Rows are points. Each copy is the shape, with its points in the same order, turned, moved and blurred by noise. Some copies are also mirrored. Which?

Shape:
[[ 43   5   1]
 [-25 -20 -48]
 [ 20 -33 -56]
 [ 74   4   2]
 [-75   8  19]
 [-15  58  30]
 [ 13 -12 -69]
 [  5  47  34]
 [  8  20 -58]]
Copy 1, 9 rows:
[[-41  26 -18]
 [ 45  21 -37]
 [ 20  67 -30]
 [-65  46 -14]
 [ 42 -62  -6]
 [-32 -54 -30]
 [ 22  54 -57]
 [-44 -36 -22]
 [  8  28 -68]]
Copy 1 is: only turned
Copy 2 (9 x 3):
[[ 12  46 -34]
 [-30 -20   3]
 [-53  21  -9]
 [  7  75 -49]
 [ 51 -47  29]
 [ 71 -11 -36]
 [-51   2 -29]
 [ 66  12 -36]
 [-25 -12 -48]]
Copy 2 is: mirrored
Copy 3 (9 x 3):
[[-39  17  14]
 [ -4 -63  11]
 [-38 -45  38]
 [-57  38  25]
 [ 65 -30 -36]
 [  9  24 -61]
 [-47 -55  16]
 [ -2  34 -42]
 [-47 -46 -15]]
Copy 3 is: mirrored
Copy 4:
[[-29  30   9]
 [  6 -23 -53]
 [-16   9 -73]
 [-40  51   2]
 [ 68 -50   1]
 [  5 -25  48]
 [-30 -13 -64]
 [  2  -8  60]
 [-34 -28 -41]]
Copy 4 is: only turned

Shape, 12 rows:
[[ -9  -2   6 -29  40 -12]
 [  9   5  -6 -91  34  17]
 [-15 -28 -69  17 -42 -34]
 [ 92  13 -65  -4   9   3]
 [ 19   7  17  -7  53 -28]
 [-25  60 -80 -37  -4 -17]
 [-56  21 -69   9 -40  31]
 [-49  37 -15  35  16  14]
 [ 63 -39  -4  74 -22 -28]
 [ -3  -4 -82 -16   3  67]
 [ 17   7  27 -11  11  49]
 [-15  -9  49   7  15  23]]
Copy 1, 12 rows:
[[ 42  -2 -39  16  -4   0]
 [ 62  10 -23  16 -27 -62]
 [-33  31  31 -42 -16  40]
 [ -4 -34  73  51 -56   6]
 [ 20 -23 -40  45 -12  16]
 [ 47  71  24  13 -56  27]
 [ 35  61  59 -30  13  35]
 [ 50  25   4  11  32  61]
 [-71 -56  23  28  19  41]
 [ 57  12  76 -22  -8  -1]
 [ 35 -11  13  45  41 -26]
 [ 30  -9 -22  26  53   1]]
Copy 1 is: only turned
Copy 2 (12 x 6):
[[ 19 -15 -36 -31   0 -13]
 [-17 -38 -46 -38 -48  13]
 [-24 -11  46  19  14 -74]
 [-28  44   7 -30 -75 -72]
 [ 14  11 -53 -57   9 -37]
 [ -2 -25  74 -59 -28 -12]
 [ 12 -22  74  25 -11   4]
 [ 63  11  26   5  16   2]
 [-23  76 -24  34  28 -95]
 [ 23 -19  20  33 -73 -14]
 [ 11  30 -47   6 -18  21]
 [ 19  23 -51  12  24  13]]
Copy 2 is: mirrored

Shape (15 x 9):
[[ 49  50 -27  10  -7  47  -7  15  39]
 [-54   6  20  15 -40 -24  56 -11 -42]
 [ 62  38   0  -5  28   3  14 -20  46]
 [ 73  52 -58  22  16  -1 -40 -29  24]
 [  7 -44   3  15  -4 -38  -8  -5 -29]
 [ 52  20 -95  -4  -2  21  23  -1  23]
 [-10 -21  10   6 -70 -27  -8 -12  18]
 [-45  -6  29  -8 -25   3  -4   4 -80]
 [-43  -8  32  68 -56 -40  21  50 -63]
 [-29 -23  -7  20  30 -19  -2  24  29]
 [-34 -15  26   3 -36 -77  35  18 -47]
 [-65 -15  32 -12 -52 -48  -7  39 -40]
 [ 93  73 -45 -21   9   4   1  28  23]
 [ 26  78 -50  21  11  -8 -12 -26  31]
 [ 24 -23  16  33 -11  -4  17  -8  -1]]
Copy 1, 15 rows:
[[ 19  29  -3  34 -32  24 -35  10  56]
 [ -3  26   4 -68  45  10  53 -16 -23]
 [  6  33 -58  27 -26 -25 -20   6  49]
 [-20  34 -44  28 -69  21 -68  -1  15]
 [-67  14  -9 -24   0  -9  25  32 -23]
 [ -6  -2 -30  -7 -81  48 -10   1  57]
 [-48  36  45 -27  -6 -29  19 -18   5]
 [-21 -11  21 -17  59  24  40   6 -50]
 [-27  74  45 -58  43  36  56  40 -49]
 [  0   9   4 -39 -20 -33   5  64  -3]
 [-27  45   4 -47  15 -12  83   6 -56]
 [-14  22  59 -29  22 -15  70  10 -63]
 [ 18  41 -45  66 -73  32  -6   1  38]
 [ 25  38 -34  -3 -53  14 -56 -17   5]
 [-44  38 -13 -21  15  -5  10  27  24]]
Copy 1 is: only turned
Copy 2:
[[  3  -1 -31  66 -18  -7 -36  52 -33]
 [ 21 -36   8 -86   9   0  13   2 -23]
 [-34 -47  -6  56 -26 -40 -20  37 -20]
 [-37 -38 -15  85 -49  36 -38  24 -19]
 [  2 -32  26  -5 -12  17  41  -2  38]
 [-48   6 -47  65  11  25  -9   5 -39]
 [  7 -24  31 -24   6  31  32  70  -7]
 [ 45   5  39 -63  -3   3 -15 -13  31]
 [ 79 -50 -22 -82   5  31  30  16  37]
 [ -5   1 -16  -5 -54 -18  53  20  16]
 [  1 -53   1 -93   9  12  32  13  38]
 [ 25  -2  13 -93  -3  18  17  44  50]
 [-47 -30 -53  76  -3  -5 -65  40   0]
 [-33 -33 -31  35 -61  22 -40  26 -45]
 [ 23 -47  12  15  -1 -10  32  18  -1]]
Copy 2 is: mirrored
